Each wall is flat, endless, passes through zero and stands at right angles to its row. A trip goes straight from one point to another. List the walls that it crosses, first one first.

Walls:
(1): [12, 31]
(2): [20, 8]
(3): [-10, -5]
(4): [-33, -7]
Trips:
[12, 16] to [15, -44] -> 1, 3, 2
[14, 0] to [3, -44] -> 1, 3, 2, 4
[-39, 7] to [-1, 30] -> 1, 3, 2, 4
[38, 57] to [-30, 30] -> 4, 2, 3
[-9, -16] to [-21, 74] -> 1, 3, 2
[28, -1] to [22, -27] -> 1

Walls:
(1): [5, 17, -19, -3]
(2): [-11, 51, -6, -76]
(3): [51, 16, -29, -37]
(4): [29, 6, 17, -17]
(5): [21, -13, -17, 13]
(6): [22, 20, 26, -17]
Trips:
[3, -2, -54, -36] to [-36, 7, 1, 1] -> 5, 3, 1
[-16, -10, 13, -2] to [19, -10, 37, 14] -> 6, 4, 5
[-29, -2, 45, -9] to [57, -27, 20, -18] -> 2, 3, 5
[-30, 31, -13, 16] to [3, -20, 40, 22] -> 2, 1, 6, 4

Walls:
(1): [12, 31, 4, -2, -59, -33, 11, -31, 1]
(2): [60, 31, 11, -23, 46, -56, 29, -31, -8]
(3): [-51, -25, 3, -5, -11, -9, 16, 5, -15]
(4): [-45, -22, 35, 20, -42, -16, -15, -13, -24]
(5): [-9, -18, 21, -12, -1, -17, -48, -30, -7]
(6): [-25, 19, -27, -29, -4, -16, -15, -10, 14]
(7): [19, -18, -23, -39, -21, -9, 22, 9, -72]
Trips:
[-32, -40, -36, -56, -53, -58, 25, -6, 3] to [23, -37, -25, -6, 16, -73, 21, -54, -54] -> 2
[-5, -4, 21, -49, -9, 14, -45, 25, 37] to [-68, -25, 55, -25, 3, 4, 18, -52, 35] -> 4, 3, 1
[-36, 18, -11, -22, -28, 8, 21, -23, 4] to [-9, 80, 22, -45, 16, 32, -2, 45, -47] -> 4, 2, 3, 1

Walls:
(1): [25, 84, 29, -18, -33, 79, 27, 11, 57, 39, -13, 36]
(2): [15, -5, -7, 37, -26, -53, -18, 4, -1, 19, -8, -18]
(3): [-15, -19, 45, 36, 15, -9, 8, 4, -9, 44, -30, -41]
(4): [34, -21, 12, 18, 9, -18, -24, -21, 4, -52, -21, 2]
(5): [5, 15, -65, 4, -23, -9, 55, -15, -51, -27, -50, 18]
(6): [90, -14, -34, 37, -6, 41, -47, 37, 55, -25, -33, 3]
(7): [-7, 62, 23, 58, -13, -1, 22, 4, -36, -16, -34, 9]
(8): [43, -20, 4, -15, -23, -4, -35, -65, 3, 36, 31, -47]
(9): [-21, 1, 7, -5, 2, 31, -3, -27, -52, -20, -42, 10]
(10): [-75, -11, 6, -12, -5, -13, 52, 21, -11, 29, 0, 45]
(11): [28, 27, 3, -14, 26, -65, 26, -1, -34, 14, -24, -56]
Trips:
[-16, 5, 69, -41, -16, 21, 36, -56, 32, 17, 54, 23] to [0, -9, 1, -46, -50, 36, -20, -59, 9, 14, 58, 7] -> 10
[35, 22, 30, -52, 15, 60, 8, 53, 7, -12, -9, 28] to [-45, -11, -12, -20, -6, 13, 52, -10, 48, 16, 7, 22] -> 10, 9, 6, 5
[-11, 74, -42, -22, -17, -22, 64, 14, -10, -10, 73, 5] to [-2, -50, 10, -79, 17, -23, -30, 29, -17, 81, 33, 48] -> 7, 5, 8, 1, 11

Walls:
(1): [-14, -26, 23, -25, 24, -16, -2, -13, 13, -17, 4, -30, 22, 23, 26, -10, -35, -22, 30, 3]
(2): [-5, 48, -11, -12, -5, -28, 21, 28, 14, 24, -14, -24, 11, 11, 4, -31, -23, 49, 26, 14]
(3): [5, 6, 32, 47, 5, -12, 39, 15, -37, 33, -5, 16, 19, 5, 14, 39, -18, -49, -77, -5]
(4): [17, 20, 50, -23, -51, -8, -19, -25, 47, -15, -95, 1, 24, 3, 6, -59, 11, 31, -4, -34]
(5): [-28, -18, 34, 54, 25, -33, -18, -4, 37, 4, 26, -1, -13, 1, -49, 3, -11, -9, -2, -1]
(6): [-18, 3, -31, -4, 76, -14, -4, -32, -47, -62, 23, -4, 5, 23, -29, -63, 2, 7, -62, -22]
(7): [72, -36, 14, 2, 29, -1, 48, 6, 6, 5, -44, 19, 44, -32, 18, 2, -68, -1, 22, 18]
Trips:
[31, -23, -48, 72, -62, -27, 2, -57, 6, -10, 9, -9, 17, 6, -30, -3, 15, 44, 19, -11] to [33, -5, 31, -70, 29, -48, 47, 21, -4, 27, 6, -16, 66, -80, -49, -12, 2, 16, -34, 33] -> 7, 6, 3, 5, 1
[-26, -56, 46, -6, -4, -18, 73, 27, -7, 4, -17, -22, -18, 46, -29, -47, -20, -24, -16, -17] to [-11, 12, 28, -14, -8, 32, -46, 28, 24, -19, -7, 17, 29, 36, -11, 17, 5, -27, -8, -46] -> 2, 7, 6
[-56, 51, 49, 13, -35, 22, 32, -35, 15, -59, 14, -19, 2, 17, -10, 2, 26, -26, 24, -60] to [-26, 37, 27, -20, -26, 4, -30, 21, -47, 12, 3, -20, -10, -3, 15, 18, -35, 3, -8, -4] -> 3, 6, 2, 5, 4
[-33, -24, -41, -17, 22, 33, -28, -38, -43, 17, -19, -12, 8, -21, 63, 22, 43, 10, 18, 3] to [17, 11, -13, -11, -16, -8, -30, -7, 33, -17, -1, -15, 40, 28, 37, -12, -10, 0, 17, 0] -> 6, 4, 2, 7
